Each row is a point. The ring and each string are closed loops that go straight from each point to the next, and from the last back to the first. Before rounding, they use only three directions, however many columns there are. How many times does the string pass through the ring? Passing back the other way cancels.
In the rows, zero is written as 128.

Ring (10 x 4):
[[181 107  86 166]
 [142 148  92 171]
 [110 168 104 159]
 [ 83 172 116 125]
 [ 80 152 118  86]
 [100 115 115  56]
 [138  74 116  53]
 [168  53 117  74]
 [193  52 110 111]
 [197  77  93 148]]
String (27 x 4):
[[ 73 202 104 149]
 [ 56 213 124 154]
 [ 64 195 145 154]
 [113 137 131 131]
 [120 134 109 122]
 [117 148  81 116]
 [ 79 199  96 149]
 [ 71 212 122 179]
 [ 91 186 132 178]
 [117 150 125 156]
 [137 124  97 125]
 [143 140  68 140]
 [150 148  63 162]
 [152 132  77 150]
 [170 142  51 179]
 [172 144  72 204]
 [162 138 100 197]
 [149 127 112 164]
 [147 118  94 130]
 [153 126  76 141]
 [154 157  65 188]
 [139 179  76 208]
 [118 175 118 198]
 [111 168 127 180]
 [122 138 120 141]
 [123 140  99 129]
 [110 160  90 131]]
Times through: 4
String:
[[ 86 200 111 175]
 [112 178  79 158]
 [130 150  74 140]
 [134 142  84 141]
 [139 125  91 126]
 [131 143 115 160]
 [127 171 112 202]
 [134 177  80 199]
 [139 156  69 162]
 [136 150  78 152]
 [138 138  74 132]
 [132 125 113 130]
 [106 166 131 169]
 [ 92 179 137 172]
 [107 153 126 144]
 [ 78 186 132 153]
 [ 58 208 114 141]
 [ 92 167  95 115]
 [110 142 100 111]
 [ 97 149 129 121]
 [ 60 180 147 122]
 [ 49 192 125 106]
 [ 75 172 102  99]
 [116 137  86  99]
 [ 93 159  93 103]
 [126 127  92 107]
 [107 141 131 129]
 [ 55 203 146 155]
 [ 60 212 122 160]
 [ 79 198 114 163]]
Times through: 4

Ring, 8 rows:
[[150 119 183 115 100 112  96 167]
 [169 171 185 109  91  90  98 177]
 [167 208 154 104  89  89 121 170]
 [142 201 109 104  95 118 155 149]
 [115 162  82 109 105 150 173 130]
 [ 97 107  78 117 118 168 166 119]
 [ 99  84  94 120 121 165 149 122]
 [122  82 147 121 113 142 115 144]]
String (26 x 8):
[[138 224  82 102  96 120 172 142]
 [121 187 104 102  90 156 187 143]
 [110 179  65 105 103 158 192 126]
 [115 163  48 113 120 131 162 118]
 [127 150  81 115 118 118 136 130]
 [112 124 115 112 104 162 162 137]
 [ 84  85 115 112 102 209 189 128]
 [ 75  62  89 119 116 207 181 114]
 [ 94  79  62 124 133 157 145 109]
 [117 108  62 124 136 118 119 115]
 [126 120 108 118 117 127 125 135]
 [121 103 149 115 103 153 135 148]
 [114  58 188 118 100 173 127 156]
 [127  60 194 120 104 150 103 159]
 [135  99 191 114  95 144 117 165]
 [140 118 185 112  93 136 119 166]
 [154 115 240 110  79 134 104 188]
 [179 145 249 109  80  93  77 198]
 [177 177 167 112 101  65  80 172]
 [161 176 130 113 108  79 100 156]
 [147 160 149 110  97 115 125 159]
 [152 170 187 103  79 128 136 175]
 [156 187 191 100  73 128 142 180]
 [142 163 142 108  95 125 137 156]
 [147 182  92 113 114  91 122 141]
 [154 228  70 107 109  81 138 140]]
Times through: 2

Ring, 9 rows:
[[157 196 128 137 130 116 166  68 129  91 145]
 [142 192 118 104 121 112 165  50 114 120 133]
 [114 151 114  79 107 107 153  54  97 145 107]
 [ 95 105 122  84  99 105 139  78  93 147  90]
 [ 89  72 136 108  98 104 131 106  99 137  89]
 [ 99  61 157 154 106 105 130 136 117 110 105]
 [118  82 163 180 117 109 136 142 132  85 123]
 [142 124 158 187 128 115 146 128 140  68 138]
 [159 176 141 165 134 118 160  93 138  72 147]]
String, 28 rows:
[[147 160 164 181 123 100 170 100 143 101 174]
 [171 198 179 213 132  94 190  96 163  92 217]
 [170 199 169 200 133  99 185  91 157  89 203]
 [167 197 167 195 132 100 184  89 154  92 199]
 [166 194 168 196 131  99 183  91 155  93 199]
 [149 167 164 180 123  98 173  95 144 104 179]
 [138 145 139 148 124 115 150  98 126  90 128]
 [146 146 126 145 133 130 139 103 125  61 106]
 [143 138 122 140 132 133 134 106 121  59  96]
 [131 129 160 168 117 102 157 109 133 106 150]
 [131 111 200 224 114  83 169 138 156 111 196]
 [128  87 196 229 118  94 153 157 154  87 171]
 [125  78 168 197 123 114 132 155 138  65 122]
 [125  88 137 158 126 130 120 138 122  56  85]
 [107  48 174 192 113 107 127 163 132  84 116]
 [ 87  28 214 218  94  72 149 169 142 139 168]
 [ 91  46 198 197  96  78 149 152 135 139 158]
 [ 87  20 195 200  98  88 133 172 133 118 133]
 [108  53 146 160 118 124 113 153 119  68  78]
 [126 103 120 130 126 135 119 118 112  62  71]
 [123 114 136 139 119 117 137 109 118  92 106]
 [127 117 130 135 122 122 134 108 117  83  98]
 [134 111 117 137 132 140 118 121 116  47  70]
 [136  95 163 200 129 120 134 152 142  52 124]
 [144 112 169 209 131 115 144 145 148  56 144]
 [158 135 127 170 144 144 126 129 133  18  93]
 [143 138 116 134 134 137 130 105 119  53  86]
 [132 138 151 155 118 104 157  99 129 107 144]]
Times through: 1
String:
[[147 221 118  96 118 103 181  27 115 142 155]
 [124 202 140  96  99  77 195  23 113 195 184]
 [121 152 133 111 109 100 161  67 112 140 134]
 [128 147 110  98 119 123 140  75 105 102  92]
 [135 157  84  74 128 142 127  66  95  78  58]
 [131 198  99  62 113 111 164  24  96 146 116]
 [131 200 140 107 105  83 190  33 117 176 179]
 [137 179 140 127 115  98 173  61 123 135 159]
 [136 146 119 122 125 125 141  88 115  85 101]
 [170 198 103 127 145 143 145  75 123  43 103]
 [177 209 141 173 142 120 170  83 146  63 165]
 [166 191 165 193 132 102 180  93 153  88 192]
 [146 162 158 171 123 102 168  95 139 102 167]
 [158 188 173 193 125  92 186  89 153 109 205]
 [175 220 151 177 136 107 184  73 150  86 191]
 [167 201 103 121 142 139 148  69 121  55 107]
 [156 190  96 102 136 138 144  64 112  67  93]]
Times through: 2

Ring, 10 rows:
[[180  89 128  55 173 113 156 123 137 142 156 134 153  97]
 [177 102 114  52 171 117 147 123 128 136 147 131 138 109]
 [158 128  97  71 149 135 129 117 114 116 126 126 109 134]
 [137 145  99 106 118 151 119 106 110  96 113 118  91 148]
 [117 149 114 147  86 165 119  95 113  80 106 115  86 152]
 [108 136 129 163  79 171 131  96 118  81 110 122 100 143]
 [110 110 143 156  93 169 151 106 124  94 122 137 126 125]
 [124  83 153 131 120 157 170 119 132 115 138 152 155 104]
 [150  67 156  98 149 135 179 126 141 136 155 153 174  87]
 [167  69 150  77 162 121 174 125 144 143 161 146 173  85]]
String:
[[108 164 125 182  53 169 109  77 120  64 102  97  73 159]
 [121 152 139 177  59 156 115  74 132  74 115  93  88 145]
 [129 125 133 139  98 153 136  99 127  96 123 120 113 131]
 [121 112 128 128 113 162 148 114 118 102 122 140 123 128]
 [113 100 127 123 123 170 159 126 113 107 121 157 134 124]
 [ 87  95 142 161  97 191 167 123 113  94 115 165 137 124]
 [ 94  97 159 178  81 181 163 108 127  91 122 148 138 119]
 [117 106 161 167  83 159 152  96 138  95 131 126 133 116]
 [136 115 149 143  98 144 143  95 139 102 134 116 126 118]
 [138  90 132  99 142 149 163 126 124 122 137 151 147 109]
 [133  59 148  96 156 152 188 140 128 135 147 174 177  90]
 [139  40 156  84 172 147 202 149 132 148 157 185 197  76]
 [150  50 167  97 156 134 192 131 146 144 163 163 191  74]
 [154  94 162 125 117 127 156  99 151 119 152 120 150  98]
 [153 106 149 120 117 130 147 100 143 115 144 118 137 108]
 [153  81 132  78 161 136 167 131 128 134 146 153 157 100]
 [166  59 132  47 191 127 183 146 130 154 158 168 180  85]
 [192  44 140  20 214 104 190 148 142 172 176 165 198  67]
 [191  76 142  51 178 101 165 122 148 152 168 133 169  83]
 [188  94 139  66 160 103 151 110 148 140 161 118 151  95]
 [194  87 124  36 187 101 156 125 139 151 162 132 157  93]
 [182 114 129  76 146 108 136 102 142 128 151 108 131 110]
 [163 115 126  91 136 126 139 107 133 119 140 118 126 117]
 [152 111 124  95 136 135 143 112 127 117 136 128 128 118]
 [160  96 100  44 183 136 155 141 111 136 136 156 140 115]
 [174 110  70   7 206 129 142 148  98 141 131 154 124 128]
 [165 133  77  44 170 133 125 126 104 121 123 131 103 140]
 [154 152 107 108 112 134 111  92 123  97 121  98  88 145]
 [146 141 120 122 105 139 121  92 127  97 124 104  99 137]
 [141 126 114 104 125 146 134 110 118 106 124 126 112 133]
 [132 130  94  92 135 159 132 122 102 104 113 139 104 144]
 [124 139  94 108 121 165 127 116 101  95 107 134  94 151]
 [114 137  92 112 120 174 130 121  95  92 102 142  94 154]
 [ 99 172 104 171  61 181 104  87 104  61  89 107  61 173]]
Times through: 5

Ring, 6 rows:
[[148  84 165 130  76 124 140 116 119 147 160 138 147 106]
 [150 104 185 103 107 117 167 116 159 161 167 134 138  76]
 [159 148 169  72 157 118 169 131 179 164 137 134 102  85]
 [162 172 114  74 176 115  93 160 138 115  97 141  88 144]
 [162 146  99 106 135 130  91 150  98 121  91 145  94 171]
 [157 105 120 135  85 139 121 126  87 145 116 145 116 158]]
String:
[[153 144 112  96 146 107  51 162 113  82 114 142 119 151]
 [158 133 129 103 127 126 119 138 121 137 116 141 107 138]
 [168 135 103 121 110 155 154 126  92 177  83 147  75 175]
 [172 123  88 141  85 173 170 116  65 197  68 151  66 199]
 [157 112  98 136  92 137  89 138  70 123 101 148 112 181]
 [150 113 119 121 107 114  62 147  94  93 127 143 136 151]
 [158 121 139 111 112 132 144 127 122 156 123 141 109 130]
 [161 105 140 130  84 151 183 109 108 192 119 142 102 137]
 [159  76 146 154  45 161 199  93  90 207 130 144 115 139]
 [141  61 152 152  50 117  90 122  87 111 167 141 173 124]
 [140  87 153 125  90 100  62 140 111  83 167 139 171 113]
 [138  64 175 138  63 108 103 121 116 113 185 137 180  94]
 [150  71 187 134  60 136 196  95 133 190 171 136 144  85]
 [155  95 178 119  85 138 203 101 142 197 153 136 122  92]
 [156 114 161 107 109 130 169 118 141 170 140 137 116 105]
 [144 114 165  97 125  97  89 143 146  99 164 135 153  93]
 [143 116 172  91 132  92  88 144 156  96 169 134 156  83]
 [152 126 156  95 131 111 118 137 145 127 144 137 128 105]
 [162 129 167  95 123 138 205 113 158 198 132 136  97  97]
 [164 142 188  74 144 136 240 108 193 220 140 132  88  69]
 [162 159 185  58 171 120 206 124 204 190 140 131  91  66]
 [150 161 159  57 184  87  84 161 180  92 145 133 126  87]
 [153 143 144  83 152 105  96 150 148 110 133 137 121 113]
 [151 155 139  72 171  94  66 163 152  84 132 137 124 113]
 [153 180 128  53 202  86  45 178 162  67 119 137 112 119]
 [153 156 128  77 167 100  66 163 142  88 122 139 116 127]
 [164 145 135  93 138 135 159 131 137 168 109 140  88 130]
 [173 169 116  85 156 149 177 133 135 189  78 142  54 152]
 [164 189  80  73 191 114  47 178 115  85  71 145  77 180]
 [158 173  81  84 176 105  15 182 103  59  84 145  99 181]]
Times through: 3
String:
[[170 180 161  53 185 133 214 128 195 203 109 134  61  92]
 [166 156 146  80 153 134 179 129 158 181 110 138  80 116]
 [158 138 140  93 137 122 131 137 138 142 122 139 106 122]
 [154 159 127  75 170  99  63 165 142  86 120 139 116 128]
 [157 192 100  56 208  91  22 188 141  56  95 141  99 150]
 [166 191  92  68 193 118  77 170 129 107  74 143  71 167]
 [170 171 100  87 160 139 130 147 119 153  74 144  64 168]
 [164 146 118  99 136 136 137 137 120 155  98 143  86 150]
 [153 139 118  98 141 109  64 157 115  92 117 142 120 145]
 [149 140 100 102 144  98   7 173  97  48 114 144 133 163]
 [158 133  81 123 118 129  53 156  69  96  87 149 105 194]
 [167 117  83 146  82 162 130 126  55 164  75 151  83 204]
 [150 109 102 132  98 118  44 151  72  83 117 146 135 172]
 [148 111 122 121 106 111  57 148  96  88 132 143 141 147]
 [157 119 139 112 110 130 136 128 120 149 126 141 114 130]
 [160  94 142 138  70 152 182 105 101 191 125 143 110 138]
 [158  66 154 160  34 164 214  86  90 218 137 143 119 132]
 [142  69 158 143  61 117 103 121 100 119 167 140 167 115]
 [140  86 159 124  89 101  75 136 117  92 170 138 170 106]
 [148 110 153 109 111 111 105 135 129 118 150 138 140 111]
 [158 110 161 113 100 137 183 112 137 183 138 138 112 108]
 [156  85 198 121  73 146 247  85 156 229 165 134 121  72]
 [149  89 207 108  91 122 204 101 171 188 183 131 143  55]
 [142 108 190  91 124  93 115 134 170 113 183 131 161  63]
 [144 124 160  88 140  91  73 151 151  85 160 135 151  94]
 [155 128 148  97 129 118 127 135 139 137 134 138 118 114]
 [165 134 167  92 127 143 220 110 162 212 127 136  87  98]
 [166 155 184  65 159 134 237 113 199 218 132 132  79  71]
 [162 170 172  52 183 116 181 135 199 172 130 132  87  78]]
Times through: 1
